Each row of a before or after table is a point. The points were changed in one or more steps. Then noise was added and the rows were shuffled. The steps act on columns, c1 being the first. What was done? A step turns or swaps two columns, mirrors them in a line or flattens them onto one, adds a multiple of one to another, or multiplies or shifts one. Angles are multiples of 10 degrees, from the lower column toward the higher: turns from -170 to 170, lines from 10 to 170 but not 90. Use the fewest steps. Two steps may share a column if one is a turn and the other turns, adds or multiplies; they go together, in the order done. Otherwise the lowest column goes first.
(in the rows, 128 means zero)

Before (11 x 2):
[[187 154]
 [186 147]
 [162 149]
 [174  90]
 [ 38 102]
 [160 153]
 [ 93 124]
 [158 126]
 [173  75]
 [166 158]
 [122 151]]
After (11 x 2):
[[187 126]
 [167 129]
 [ 38 155]
 [175 136]
 [155 106]
 [165 144]
 [144  74]
 [191 116]
 [ 96 145]
 [132 157]
 [148  62]]
Steps: turn c1 and c2 by -30 degrees

Before (14 x 8):
[[162 167 131 188 108 160 162 137]
 [170 157 126 124 122 133 147 167]
 [106 162  77 139 131 128 164 121]
 [163 167 145 118 106 110 157 117]
 [103 166 110 194 139 123  99 141]
 [183 159 149 111  97 152 166 115]
 [ 99 168 151 124 138 158 168 126]
 [113  52 137 109  99   7 165 137]
 [102 169 153 114  92 140 170 147]
 [204 174 134 120 138  90 134 214]
 [155 169 123 133 182  94 140 117]
 [103 136 130 119 131 158 150 130]
 [134 160 149 164  93 146 102 151]
 [125 168 134 113 177  88  74 124]]
After (14 x 8):
[[ 27 166 133 115 137 136 143  75]
 [155 173 153 120 137 135 177 121]
 [140  35 136  97  99 110 175 114]
 [106 162 122 137 183 136 150 148]
 [152 161  77 146 131 134 174 128]
 [151 142 130 114 130 131 160 117]
 [ 81 162 150 103  96 134 176 160]
 [149 162 108 234 139 135 110 107]
 [100 164 146 112 105 134 168 150]
 [132 160 135 105 178 134  84 131]
 [ 93 171 130 224 107 135 173 132]
 [145 171 154 105  93 135 180 100]
 [ 74 156 127 122 121 133 157 106]
 [116 163 149 183  92 133 113 109]]
Steps: turn c1 and c8 by 160 degrees; flatten c2 and c6 onto the line at 10 degrees; multiply c4 by 1.6; shift c7 by 10

Before (8 x 12):
[[ 33 112 109  62 141 184 225  66  99  70  75  45]
 [ 83 137 116 115 148 150 166 149 179 107  83  70]
 [132 102 132 197 130 155 154  99 124 122 138 119]
 [125  73 144  83 115 158 157  62 132 123 156  84]
 [157 168 158 111 119 147 107 181 116 119 228 193]
 [100 195 106 127  94 163 113 105 118 168  82 132]
 [ 95 147 177 147 137 173 133 104 110 172 108 135]
 [104 184 121  97 123  53 133 136 127 135  68  61]]
After (8 x 12):
[[195 105 136 130 131 154 155  97 117 119 128 118]
 [115 181 186 112 187 143 114 175 185 116 189 197]
 [ 90 175 111 132  82  61 139 135  93 137 101  61]
 [119 194  88 136  69 159 124 109 117 172 121 136]
 [ 36 111  95 155 108 179 228  76  69  80 110  50]
 [ 95 137 106 138 120 150 164 151 116 108  50  71]
 [133 153 222 145 118 181 129 104 105 168 131 137]
 [ 90  73 163 129 136 160 159  63 151 127 138  83]]
Steps: turn c1 and c4 by -70 degrees; multiply c4 by 0.4; multiply c3 by 2; turn c5 and c11 by -40 degrees; turn c9 and c11 by -50 degrees

Before (10 x 20):
[[144 120 180  98 118 122 103  56 150  90 169 159 156  99 122 173 119 145
  148 110]
 [ 63 157  77 128 141 145 109 135 151 110 124  91 107  30 126  72 129 152
   95 157]
 [ 97 107 161  71  84 186 151  60 164  87  77 168  92 114 167 137 124 176
  110 132]
 [108 105 155  94 183  89 192 129  65 150 111 125 119 146 145 138  60 111
  173  96]
 [101 130 137 119 136 132 142  98  71  76  85 115  54 158 126 139 107 125
  146 115]
 [115 152  82 161 139 148  66 176  94 116 184  90  86  84 137 191  80 173
  131 107]
 [148 150  95  70 140 165 246 109 104 154 109 147 158 124 127 125 107 185
  132 125]
 [108 182 102 103 138 100  85  90 121 149 110 103 126 143 123 181 143 147
  168 132]
 [177 159 108 163 113 161 122 147 148 195 145 164 210 116 132 112 104 206
  201 151]
 [113 122 160 159 101 114 207 121 134 105 143 205 152 106 193 124  86 168
  133 153]]
After (10 x 20):
[[ 85 135  82 157 139 150  64 151 132 115 156 185  85  58 135 192  85 171
  136 104]
 [104 106 156 154 101 118 212 150 109 107 126 206 151 125 200 125  84 165
  134 156]
 [133 194 107  99 138  96  83 138 140 144 105 184 127 171 118 180 148 144
  170 128]
 [102 138 175  94 121 118  97 175  93  90 166 221 158 186 126 175 121 143
  150 109]
 [138 138 104 166 113 164 123 123 104 198 165 136 211 110 129 116 107 208
  201 145]
 [ 99 161  73 131 140 142 110 186  59 105  90   3 108  82 118  73 131 156
   93 161]
 [145 130 140 114 136 133 136 141 191  77  87 130  55 158 123 142 107 128
  149 113]
 [130 124 159  95 182  91 196 143 193 155 108 137 117 119 142 139  61 111
  168 103]
 [158 139 159  72  81 188 154 159  92  96  76 179  93 190 157 139 122 181
  112 128]
 [147 172  91  66 138 163 250 153 146 154 123 142 154 139 126 128 111 183
  131 131]]
Steps: multiply c1 by 0.7; turn c1 and c11 by 50 degrees; add -0.5 times c4 to c2; turn c9 and c14 by -150 degrees; turn c8 and c14 by -120 degrees; add 1.5 times c16 to c12

Before (11 x 48):
[[120 141 144 142 145 162 121 123 160 153 112 125 123 165 117 117 133 124
  122 108 118 139 128 137 152 133 135 119 128 135 110 133 115 121 137 118
  129 127 154 120 152 121 109 144 146 130 127 108]
 [111 149 124 116 119 134 134 126 153 129 126 122 129 171 129 123 123 131
  129 119 133 120 123 140 147 121 138 137 129 126 141 129 126 112 143 120
  135 133 137 136 134 123 110 138 135 150 122 109]
 [117 143 144 140 130 136 143 127 129 135 127 135 131 150 121 120 127 123
  141 121 128 147 122 119 136 130 135 122 125 129 140 133 112 105 155 121
  113 114 148 116 141 132 102 142 160 147 121 106]
 [111 117 151 133 128 132 155 138 145 132 131 123 132 162 125 131 133 126
  121 111 133 146 114 132 152 145 144 130 134 146 115 148 124 105 146 113
  132 139 150 121 149 137 127 143 131 138 125 113]
 [135 148 126 127 144 127 146 131 115 122 130 138 122 115 127 139 113 110
  123 144  83  90 122 143 104 130 103 127 144 112 123 120 150 129 104 153
  156 128 127 115 160 133 132 134 135 151  99 135]
 [121 121 144 119 128 139 122 121 157 135 129 119 124 147 116 119 126 110
  132 110 155 141 131 133 152 142 145 134 116 139 126 147 126 111 131 127
  131 118 158 111 146 116  93 134 131 139 124 122]
 [123 154 136 129 139 127 150 131 109 120 139 128 111 111 141 134 121 119
  138 159  91  86 119 144 115 145 111 106 148 120 118 114 120 135 127 154
  146 137 130 130 123 151 116 107 121 125  93 140]
 [131 142 124 127 138 123 146 121 101 128 131 131 142 122 141 133 130 116
  129 134  83  88 144 158 112 148 111 133 118 110 114 108 123 140 130 148
  158 125 121 110 146 161 135 117 119 144  92 152]
 [133 139 146 108 128 131 133 133 137 139 111 120 125 159 126 124 123 111
  126 120 138 140 140 123 146 152 132 115 126 144 124 112 123 121 142 106
  124 131 150 131 149 121 107 156 151 136 137 106]
 [139 115 141 157 141 145 141 104 135 133 142 154 125  93 101 124 146 151
  151 119 144 110 112 122 105 123 147 119 139 105 124 114 137 104  96 116
  168 158 141 161 116 162 128 137 130 131 114 174]
 [141 104 143 164 154 172 157 116 138 151 123 163 122 118 110 123 155 150
  153 138 144 117 124 102 108 139 135 106 132 126 130 121 155 114 113 124
  157 143 132 158 121 142 132 129 111 165 134 193]]
After (11 x 48):
[[134 110  98 126 145 128 145 133 115 122 146 137 121 113 127 145 113 111
  123 146  83  91 123 144 152 100 103 128 136 111 123 119 132 129 104 155
  125 128 130 114 160 128 131 135 136 152  99 109]
 [134 117 116 107 128 131 133 133 137 140 117 121 140 160 125 127 122 112
  128 119 139 141 140 123 115 127 132 116  87 144 124 112 144 121 142 107
  154 131 151 131 150 137 109 155 152 137 136 147]
 [140 135 111 159 143 145 142 105 133 134 141 152 119  93 106 126 145 150
  154 118 144 111 110 122 149  90 147 119 210 104 126 114 118 104  97 116
  115 159 142 161 117  92 126 135 131 130 115  86]
 [142 149 115 164 154 171 157 116 138 151 151 163 123 116 110 122 153 150
  153 138 144 117 123 102 148  99 135 105 249 126 129 120 142 111 111 125
  134 142 132 157 123 109 132 128 112 165 135  78]
 [121 139 114 118 125 139 123 123 157 136 126 121 141 148 116 120 124 109
  133 109 154 141 131 135 111 122 145 134 122 141 126 146 125 112 130 126
  142 116 159 111 145 138  94 132 131 140 123 144]
 [132 112  95 127 136 123 144 121 101 126 125 131 106 121 141 147 129 117
  130 134  82  88 142 159 133  93 111 134 178 112 114 110 124 139 130 150
  139 125 122 109 144  99 134 115 117 145  92 122]
 [120 114 113 141 146 162 120 123 160 152 110 126 147 163 117 138 133 124
  120 107 116 138 129 135 109 125 136 121  91 135 111 134 139 120 136 117
  133 128 154 120 151 137 109 145 145 130 127 144]
 [124  98 106 128 142 125 152 130 109 120 123 128 137 112 141 144 121 118
  137 158  89  87 118 145 148 107 109 105 144 119 118 113 116 135 128 155
  142 136 130 131 122 109 116 107 121 125  93 100]
 [118 113 115 139 127 137 144 129 130 135 114 135 130 148 119 107 127 124
  141 122 127 147 121 119 119 140 136 123  85 130 139 132 125 105 155 120
  131 114 148 116 142 126 101 141 160 149 122 144]
 [112 108  96 116 119 135 135 125 154 129 126 124 135 171 129 111 122 131
  130 120 131 120 122 141 109 123 137 136  94 126 142 129 130 111 143 119
  122 133 138 137 134 137 109 137 134 148 123 139]
 [110 136 120 133 127 133 156 139 146 133 125 124 136 163 126 145 133 127
  121 112 132 146 113 129 105 121 143 129 100 147 117 150 124 103 148 113
  144 137 151 121 148 118 129 140 130 138 123 132]]
Steps: turn c2 and c42 by 170 degrees; shift c3 by -30; turn c11 and c33 by -70 degrees; turn c13 and c25 by -150 degrees; add -1 times c31 to c16; turn c26 and c37 by 100 degrees; multiply c48 by 2; turn c29 and c48 by -110 degrees
